Each row is a point. The points of each table are mixes of a few directions, plus a little noise. How many directions does each table use, and how many do they share? Where both have some left over, give the other angles between the two spaces (their principal angles), to ten degrees, smallest first.
In the rows, 128 means zero.

First, 6 rows:
[[172 123]
 [144 126]
 [160 124]
 [111 130]
 [ 17 143]
 [163 123]]
Second (4 x 2):
[[ 98 132]
 [174 121]
 [184 121]
 [ 56 138]]
Directions: first 1, second 1, shared 1

First (7 x 4):
[[142 157 160 152]
 [ 98 146 206 173]
 [ 73  90  55 157]
 [123  75  85  53]
 [171 163 120 138]
 [123 106 123  96]
 [165 160 148 128]]
Second, 7 rows:
[[196 132 161 176]
 [ 78 168  82 165]
 [196 141 193 148]
 [130 129 153 104]
 [ 68 150 104 111]
 [116  98 123  83]
 [114  76  76 111]]
Directions: first 3, second 3, shared 2; angles 70

First (6 x 6):
[[130  71 108 184 127 184]
 [220 210 114 203 164 149]
 [117 129  86  99 149 128]
 [ 89 158 169  74 115 107]
 [ 91  93 160 106  99 114]
 [122 108 130 101 113  84]]
Second:
[[141  22 136 179  84 106]
 [149  88  53 100 140  68]
 [123 164 152 166 143 205]
 [100 214 185  99 136 154]
 [117 182 139  97 142 131]
 [139 125  88 134 148 141]
 [124 100 144 120 106  92]]
Directions: first 4, second 3, shared 3

First:
[[128 143 132 136 158 130 114 103 120]
 [141 146 130 136 140 101 120 128 130]
 [132 139 131 134 145 121 120 117 125]
 [109  94 123 113  93 165 148 143 130]
 [ 98  81 122 107  86 187 153 140 128]
 [130 140 131 134 150 127 117 110 123]
 [132 143 132 136 152 121 116 111 123]
 [154 137 124 129 100  72 136 172 144]]
Second (8 x 9):
[[119 120 128 125 129 147 130 120 125]
 [116 117 128 124 129 154 130 118 123]
 [119 120 128 125 129 147 129 121 125]
 [115 117 128 124 129 156 130 117 123]
 [119 120 128 125 128 148 129 120 125]
 [185 177 128 146 124   7 118 176 149]
 [133 132 128 129 128 119 127 132 130]
 [119 120 128 125 129 147 130 120 125]]
Directions: first 2, second 1, shared 1

First:
[[110 137 140 151 127  91 113 131 166 157 171 121]
 [148 118 146 153 129 124 134 154 130 158 141 128]
 [151 115  84  59 127 215 156  97  51  48  28 144]
 [ 99 143 126 131 125 100 111 113 161 134 157 122]
 [153 117  86  77 112 209 142  97  99 103  66 144]
 [159 116 150 172 115 125 124 161 169 215 173 128]
 [143 119 126 103 147 154 154 135  54  58  63 133]
 [111 136 145 157 128  85 112 136 167 162 176 119]
 [101 140 112  99 134 126 125 100 113  76 107 127]
 [105 139 165 179 136  53 110 154 171 170 197 113]]
Second:
[[116 102  88 142  82 168 133 160  76 143  86 186]
 [132 105  84 212 124 154  91 132 112 104 140 113]
 [120 141 121 106 117  74 155 102 113 104 137 113]
 [179 148 249 152 237  92 122 154 144  84 163  46]
 [110 146 116  57  73 163 132  84 125 136 120 154]
 [126 150 142  69  94 121 144  93 152 160 149 130]
 [144 137 186 122 200 107 128 148 155 120 130  99]
 [105 105  69 161 147 143 107 141 141 121  95 147]
 [121 117  92 133  78 130 139 133 132 182 132 161]]
Directions: first 3, second 6, shared 2; angles 40

First:
[[131 128 129 122 121 159 125 141 160 107 119  97 170 108 136 114  90 116]
 [144 122 130 110 138 129 122 122 125 140 122 118 115 123 124 109 120 129]
 [108 140 107 125 138 158 124 118 173  97 116 120 185 133 134 134 101 109]
 [114 137 107 119 145 145 122 110 158 111 117 127 162 139 129 130 113 115]
 [168 104 166 130 115  65 135 139  35 194 150 150   7 124 114 117 186 166]
 [ 76 151 108 171 123 107 142 116 127 108 144 182 143 167 130 190 174 128]
 [150 115 143 123 133  82 130 120  68 175 140 153  44 138 115 123 173 152]
 [129 125 149 153  96 124 139 160 115 123 141 123 126 111 135 138 133 135]
 [103 140 120 149 116 144 134 137 154  98 130 129 173 130 137 151 120 118]
 [157 119 120  78 155 167 108 115 165 126 101  80 155 107 126  75  70 112]]
Second (10 x 18):
[[142 123 172 112  85  98 110 153  98 169 108 113 104 113 135 160 127 109]
 [133 121 116 117 163 111 137 101 102 160 152 157 114 100  97 128 147 133]
 [148 130 121 101 130 157  99 124 170  96  75  80 109 198 164  69  95 132]
 [ 91 144 113 146 129 120 133 116 136 119 134 160 158 139 125 176 146 115]
 [127 133 143  98 118  96 101 115 113 168  96 134 105 149 130 165 136 104]
 [134 125  81 158 164 202 154 129 190  35 145  99 158 154 146  29  97 171]
 [114 134 155 143  83 114 125 156 120 134 123 127 141 119 138 176 131 112]
 [138 112 121 160 144 145 168 142 113 117 187 137 141  61 103  97 131 158]
 [139 124 111  97 168 116 119  91 117 155 123 142 101 137 111 112 137 129]
 [113 132 146 150  95 118 134 152 120 129 136 133 146 109 132 168 134 119]]
Directions: first 3, second 4, shared 2; angles 50
